Every row gives one point. The points of each table are mixes of a few directions, plus a little noise. How many directions does each table use, and how many do they share? Where both have some left over, give the other angles between the two spaces (their principal angles), to ten degrees, smallest first.

First (5 x 2):
[[.11,-.13],
[.63,-.75],
[-.19,.23],
[-.03,.03],
[-.51,.61]]
Second (4 x 2):
[[-.63,-.53],
[.64,.53],
[.00,.00],
[-.01,-.01]]
Directions: first 1, second 1, shared 0; angles 90

First (6 x 4):
[[-.26,.06,-.07,.06],
[-.01,.00,.00,.00],
[-.57,.14,-.16,.14],
[.89,-.22,.25,-.22],
[-.39,.10,-.11,.10],
[.33,-.08,.09,-.08]]
Second (6 x 4):
[[-.14,.03,-.04,.03],
[-.94,.23,-.26,.24],
[.41,-.10,.11,-.10],
[.04,-.01,.02,-.01],
[.02,.00,.01,.00],
[.61,-.15,.17,-.15]]
Directions: first 1, second 1, shared 1

First (8 x 6):
[[.01,.01,.12,-.03,-.20,-.38],
[.00,-.01,-.07,.02,.13,.24],
[.00,.00,.00,.00,.01,.02],
[.00,.01,.04,-.01,-.07,-.14],
[.01,.03,.25,-.06,-.43,-.82],
[.00,-.01,-.12,.03,.21,.40],
[-.01,-.03,-.29,.07,.50,.94],
[.00,.01,.08,-.02,-.14,-.27]]
Second (7 x 6):
[[.00,.08,.00,-.22,-.25,-.59],
[.15,.01,-.17,.00,-.09,-.06],
[-.06,-.20,-.11,-.21,.15,.89],
[-.13,.12,.09,.19,.30,-.04],
[.20,.04,-.33,-.09,-.09,-.03],
[-.13,.09,.26,.07,-.04,-.52],
[-.02,-.14,.26,.26,.02,.35]]
Directions: first 1, second 4, shared 1

First (10 x 9):
[[.01,-.08,-.20,.27,-.10,.12,.28,.26,.28],
[-.02,-.22,-.14,.26,-.06,-.05,.12,.17,.24],
[.06,.62,.19,-.50,.09,.31,-.02,-.23,-.45],
[.00,-.05,-.03,.05,-.01,-.02,.02,.03,.05],
[.01,.03,-.06,.06,-.03,.08,.11,.08,.07],
[-.01,.25,.35,-.52,.17,-.12,-.44,-.45,-.52],
[-.04,-.54,-.24,.51,-.11,-.21,.13,.29,.47],
[.05,.47,.12,-.34,.06,.26,.03,-.14,-.30],
[-.05,-.17,.23,-.19,.11,-.35,-.45,-.30,-.23],
[-.02,-.32,-.22,.41,-.11,-.04,.22,.28,.38]]
Second (8 x 9):
[[-.09,-.12,.23,-.09,.01,-.77,-.42,-.05,-.04],
[.12,.15,-.28,.10,-.01,.94,.51,.06,.05],
[-.05,-.06,.12,-.04,.00,-.39,-.21,-.03,-.02],
[-.07,-.08,.16,-.06,.01,-.55,-.30,-.03,-.03],
[.08,.10,-.19,.07,-.01,.65,.36,.04,.03],
[-.01,-.02,.04,-.02,.00,-.12,-.07,-.01,-.01],
[.09,.10,-.21,.08,-.01,.70,.38,.04,.04],
[-.06,-.07,.13,-.05,.01,-.46,-.25,-.03,-.03]]
Directions: first 2, second 1, shared 0; angles 30

First (11 x 11):
[[.54,.26,-.70,-.71,.12,-.52,-.21,-.13,-.53,-.29,.78],
[.16,.07,.41,.11,.09,-.04,.21,-.44,.14,.14,-.40],
[.19,.39,.28,.22,.26,-.31,.23,-.63,.05,.00,-.17],
[-.48,-.39,.56,.51,-.11,.44,.13,.43,-.08,-.46,-.19],
[-.59,-.19,-.05,.51,-.48,.38,.01,.63,.16,.03,-.12],
[.30,-.11,-.01,.13,.11,-.09,.47,-.42,.35,.29,.17],
[-.20,.35,.17,.21,.13,-.07,-.14,-.19,.14,.18,-.38],
[.58,.11,-.63,-.76,-.44,-.33,-.11,.02,-.49,-.06,.36],
[-.37,-.57,.42,-.02,.06,.60,-.23,.51,.21,.08,-.41],
[.49,.37,-.72,-.70,-.12,-.48,-.28,-.12,-.36,.05,.42],
[-.61,-.27,.27,.49,.37,.41,-.11,.36,.41,.05,-.06]]
Second (11 x 11):
[[-.40,.13,.30,.13,-.33,.07,-.41,.19,-.16,.03,-.52],
[-.30,-.15,.45,-.06,-.36,.19,-.40,.31,-.32,-.18,-.46],
[.28,.01,-.57,-.40,.35,.05,.06,.11,.17,.12,.29],
[.61,-.15,.12,.25,-.04,-.23,.94,-.71,.20,.04,.31],
[-.56,-.12,.19,-.11,.05,.21,-.78,.61,-.34,-.33,-.05],
[-.28,-.13,.09,-.23,-.03,.21,-.51,.45,-.24,-.18,-.15],
[-.48,.21,-.47,.07,.66,-.07,-.57,.36,.07,-.11,.63],
[.60,.13,-.75,-.26,.40,-.13,.56,-.32,.43,.33,.43],
[.41,.33,-.32,.29,.05,-.31,.69,-.65,.45,.43,.11],
[.42,-.02,.32,.20,-.47,-.11,.66,-.55,.10,.20,-.36],
[-.31,-.26,.63,.13,-.31,.12,-.28,.20,-.37,-.34,-.23]]
Directions: first 6, second 4, shared 3; angles 30
